Every row gives one point. The last column is the point's height on a tilted bowl or saddle (a function of degree 2), plus a little noise. Count its main directions that bend up, bend down and stay straight.

Points:
0:  0.05  0.51  0.38
1: -0.09 -0.03 -0.15
2:  0.05  0.26  0.04
3: -0.52  0.05  0.16
4: -0.45 -0.54  0.39
5:  0.31  0.37  0.38
6:  0.15  0.02 -0.05
7:  0.12 -0.24 -0.02
8:  0.54  0.23  0.62
Directions: 2 up, 0 down, 0 straight

Points, 10 rows:
0: -0.24 -0.27 -0.01
1: -0.08  0.11  0.08
2: -0.10 -0.28 -0.01
3:  0.13 -0.01  0.04
4:  0.23  0.14  0.00
5: -0.44 -0.02  0.02
6:  0.59 -0.04 -0.23
7:  0.12  0.13  0.03
8:  0.07 -0.99 -0.96
9: -0.08  0.28  0.02
Directions: 0 up, 2 down, 0 straight

Points:
0:  0.13 -0.37  0.10 -0.20
1:  0.23  0.34 -0.09  0.01
2: -0.21 -0.50 -0.11  0.12
3: -0.27  0.03 -0.27 -0.30
4: -0.42 -0.17 -0.24 -0.08
5: -0.66 -0.18 -0.33  0.12
6: -0.20 -0.02 -0.17 -0.25
7: -0.38  0.39 -0.40 -0.35
8: -0.12  0.40 -0.34 -0.26
9: -0.01 -0.50  0.50 -0.28
10:  0.27 -0.02 -0.10 -0.14
11:  0.78  0.10  0.60 -0.56
12:  0.14 -0.22 -0.17 -0.19
13:  0.07 -0.11  0.51 -0.53
14:  0.41 -0.06  0.14 -0.22
15:  0.36 -0.07  0.51 -0.68
16:  0.20  0.19 -0.05 -0.14
Directions: 2 up, 1 down, 0 straight

Points:
0: -0.53 -0.21  0.48  0.81
1:  0.24 -0.16  0.10  0.13
2:  0.16 -0.47 -0.37  0.42
3: -0.33  0.16  0.14  0.34
4:  0.22  0.31  0.41  0.13
5: -0.05 -0.32 -0.45  0.25
6: -0.02 -0.34 -0.01  0.16
7: -0.21  0.21 -0.40  0.11
8: -0.05  0.02 -0.22  0.17
9:  0.05 -0.04  0.13  0.20
10:  0.01  0.21 -0.19  0.18
11:  0.18  0.46  0.23  0.07
12:  0.03 -0.69 -0.18  0.18
13: -0.34 -0.55 -0.17 -0.16
14: -0.25  0.32 -0.16  0.14
15:  0.14  0.08 -0.50  0.46
16:  0.70  0.48 -0.53  0.45
Directions: 1 up, 1 down, 1 straight

Points (15 x 4):
0: -0.01 -0.01 -0.20  0.13
1: -0.37 -0.10 -0.07  0.17
2: -0.34  0.08  0.65  0.51
3: -0.19  0.02 -0.04  0.15
4:  0.42  0.06  0.38 -0.03
5: -0.34  0.21 -0.02  0.12
6: -0.40 -0.02 -0.08  0.19
7: -0.67 -0.24  0.01  0.36
8: -0.23 -0.38  0.13  0.34
9: -0.15  0.23 -0.08  0.11
10: -0.34  0.09  0.71  0.57
11: -0.58  0.56 -0.04 -0.02
12: -0.47 -0.25 -0.07  0.20
13:  0.01  0.39 -0.56  0.68
14: -0.39  0.01 -0.21  0.14
Directions: 1 up, 1 down, 1 straight

Points:
0:  0.40  0.02  0.02  0.78  0.09
1:  0.20 -0.16  0.01  0.53  0.10
2: -0.28  0.27  0.22 -0.01  0.12
3:  0.40  0.16 -0.24 -0.98 -1.08
4:  0.14  0.39 -0.42 -0.37 -0.33
5: -0.73 -0.48 -0.48  0.38 -0.59
6:  0.06  0.21 -0.02 -0.22 -0.07
7: -0.13  0.31  0.01 -0.19  0.08
8: -0.18  0.02 -0.50 -0.03  0.02
9: -0.08 -0.16 -0.34  0.06  0.01
10: -0.18 -0.50 -0.03 -0.55 -0.25
11:  0.07 -0.11 -0.02 -0.41 -0.09
12:  0.02 -0.10 -0.41 -0.10 -0.06
13:  0.46 -0.12  0.26  0.16  0.17
14:  0.11  0.34  0.30  0.32 -0.36
15:  0.10 -0.32  0.41  0.40 -0.09
16: -0.23  0.04 -0.21  0.08  0.06
17:  0.38  0.35 -0.25  0.10 -0.29
18:  0.50  0.29 -0.11 -0.32 -0.52
19:  0.22 -0.59 -0.56  0.12  0.13
20: -0.09  0.02 -0.13 -0.17  0.03
21: -0.01  0.22 -0.16 -0.16 -0.02
22: -0.50  0.04 -0.29  0.35  0.03
Directions: 1 up, 2 down, 1 straight

Points:
0:  0.49  0.01 -0.23 -0.14 -0.26
1: -0.35  0.03  0.27 -0.24 -0.15
2: -0.27 -0.73  0.10  0.36  0.17
3: -0.36 -0.17  0.34 -0.02 -0.13
4:  0.17 -0.07  0.35  0.07 -0.19
5:  0.15 -0.26 -0.14  0.30 -0.08
6:  0.43  0.13 -0.75 -0.19 -0.42
7: -0.71 -0.24  0.12 -0.03  0.01
8:  0.29 -0.23  0.47  0.19 -0.26
9: -0.19  0.32 -0.17  0.24 -0.32
10:  0.35 -0.43 -0.28 -0.01 -0.19
11: -0.61 -0.31  0.57 -0.40 -0.59
12:  0.09 -0.45  0.34 -0.44 -0.57
13: -0.27 -0.11 -0.36 -0.27  0.28
14: -0.04 -0.39 -0.23 -0.34  0.09
15:  0.11  0.16 -0.23 -0.11  0.00
16: -0.30  0.53 -0.10  0.20 -0.53
17: -0.04  0.06 -0.50 -0.22  0.12
18:  0.19 -0.57 -0.30  0.47 -0.20
19: -0.20 -0.24 -0.30 -0.27  0.25
20:  0.66 -0.26 -0.07  0.21 -0.41
21:  0.27  0.19  0.35 -0.38 -0.46
22:  0.14 -0.02 -0.04  0.46 -0.29
23:  0.03  0.43 -0.32  0.32 -0.53
24:  0.15 -0.09 -0.37  0.09 -0.07
Directions: 0 up, 2 down, 2 straight
